Every row gives one point. The ring and each string are closed loops that go straight from each point to the next, and from the last back to the first. Before rounding, they use only three directions, however many columns there are. How many times does the string pass through the ring? Passing back the other way cancels.

Ring (7 x 3):
[-1.3 -4.6 1.0]
[-0.5 -3.5 2.5]
[-0.7 -0.5 1.9]
[-3.2 2.0 -1.6]
[-4.8 2.0 -4.2]
[-4.0 -1.5 -4.6]
[-2.8 -3.7 -2.7]
String, 31 rows:
[-2.8 -2.4 -4.8]
[-5.5 -2.9 -5.8]
[-5.0 -3.0 -3.9]
[-3.7 -2.1 -2.0]
[-2.9 -2.8 -1.5]
[-0.3 -2.7 -0.6]
[1.1 -5.2 0.7]
[-0.7 -6.0 1.7]
[-2.5 -5.1 1.9]
[-2.7 -3.4 1.0]
[-2.2 -1.9 -0.5]
[0.8 -3.2 1.0]
[1.0 -4.5 2.8]
[1.1 -4.9 3.2]
[-0.8 -5.8 3.8]
[-2.9 -4.9 2.2]
[-2.8 -3.4 0.3]
[-0.9 -2.6 -0.4]
[0.3 -4.5 0.0]
[-0.9 -5.7 -0.9]
[-3.5 -5.1 -2.6]
[-5.3 -4.1 -4.1]
[-4.9 -2.2 -3.6]
[-2.8 -1.4 -1.7]
[-0.6 -2.1 -2.4]
[-2.4 -1.6 -5.1]
[-6.0 -0.4 -7.0]
[-7.6 0.1 -6.9]
[-5.6 -0.5 -4.1]
[-2.0 -1.4 -2.3]
[-1.5 -1.9 -3.5]
Times through: 5

Ring:
[-0.4 -1.7 -4.1 1.0 -2.6 -1.5]
[1.9 -1.8 -4.0 1.4 -2.8 0.2]
[3.9 2.2 -0.8 2.1 -1.7 1.9]
[3.0 5.7 1.8 2.3 -0.6 1.5]
[-0.5 8.3 4.1 1.8 -0.1 -1.0]
[-3.8 7.1 3.6 1.0 -0.6 -3.7]
[-4.7 4.9 1.7 0.6 -1.2 -4.6]
[-3.3 0.6 -2.2 0.6 -2.0 -3.6]
String, 24 rows:
[0.0 -2.2 -6.1 1.3 -1.8 -0.8]
[-0.9 -4.3 -5.7 0.6 -3.6 -2.1]
[-0.9 -0.2 -1.3 0.7 -3.1 -2.2]
[0.5 1.2 -2.1 1.5 -1.7 -0.5]
[2.2 0.3 -3.4 1.8 -1.5 0.9]
[0.1 1.1 -0.4 1.1 -2.6 -1.4]
[1.8 -0.3 -0.4 1.0 -3.8 -0.6]
[0.6 2.7 0.2 1.4 -1.9 -0.7]
[1.6 4.4 0.4 2.0 -0.8 0.5]
[1.4 5.2 1.2 2.0 -0.6 0.4]
[4.1 11.5 3.7 3.6 2.5 3.5]
[2.1 11.0 5.6 2.7 1.1 1.3]
[-1.0 3.7 2.6 0.9 -2.5 -2.3]
[0.0 4.7 1.5 1.5 -1.2 -1.0]
[2.4 8.1 1.9 2.7 1.1 1.7]
[4.6 8.9 3.2 3.1 0.9 3.2]
[3.5 4.6 1.9 2.1 -1.4 1.5]
[7.6 4.4 -1.1 3.5 0.2 5.5]
[4.5 2.4 -2.3 2.6 -0.6 2.9]
[5.0 0.4 -4.4 2.6 -0.9 3.3]
[4.2 -4.3 -6.6 1.7 -3.1 1.9]
[-0.1 -2.0 -2.6 0.7 -3.7 -1.8]
[-0.8 0.0 -1.5 0.8 -2.9 -2.0]
[0.2 0.1 -3.8 1.5 -1.4 -0.6]
Times through: 3
String:
[4.5 9.3 3.8 3.1 0.8 3.1]
[0.3 4.7 3.1 1.3 -2.1 -1.3]
[-0.6 3.4 1.5 1.1 -2.1 -1.8]
[0.5 6.8 1.8 2.1 0.2 0.0]
[-0.4 9.9 4.0 2.2 1.1 -0.5]
[-2.7 10.7 5.7 1.7 0.7 -2.5]
[-4.9 9.4 5.6 1.0 -0.2 -4.5]
[-4.7 8.9 3.5 1.3 0.7 -3.9]
[-3.0 5.8 1.2 1.3 -0.2 -2.8]
[-2.4 3.6 0.5 1.0 -1.4 -2.8]
[-4.5 1.3 1.2 -0.1 -3.4 -5.3]
[-6.3 1.3 -0.7 -0.1 -2.4 -6.1]
[-5.4 1.6 -2.6 0.5 -1.1 -4.7]
[-3.0 2.3 -2.4 1.1 -0.7 -2.8]
[-1.4 3.0 -1.4 1.4 -0.7 -1.6]
[-2.9 1.2 -0.4 0.5 -2.7 -3.6]
[-5.1 0.1 -0.4 -0.2 -3.4 -5.6]
[-6.6 2.1 -1.4 0.2 -1.4 -5.9]
[-5.9 4.4 -0.5 0.8 -0.2 -4.9]
[-4.0 5.3 0.5 1.1 -0.2 -3.5]
[-2.4 3.8 1.1 0.9 -1.6 -3.0]
[-1.8 5.7 1.1 1.5 -0.3 -1.9]
[-3.4 9.7 4.2 1.6 0.9 -2.9]
[-3.0 12.2 6.6 1.8 1.3 -2.6]
[-1.6 8.3 5.1 1.4 -0.7 -2.2]
[-1.1 4.0 2.4 1.0 -2.2 -2.3]
[0.3 5.2 1.6 1.7 -0.9 -0.6]
[2.1 7.1 1.7 2.5 0.4 1.2]
[2.0 6.2 1.1 2.4 0.1 1.1]
[-0.2 3.1 1.1 1.2 -2.1 -1.5]
[0.5 3.6 2.0 1.3 -2.2 -1.1]
[3.8 7.4 3.2 2.6 -0.2 2.2]
Times through: 1
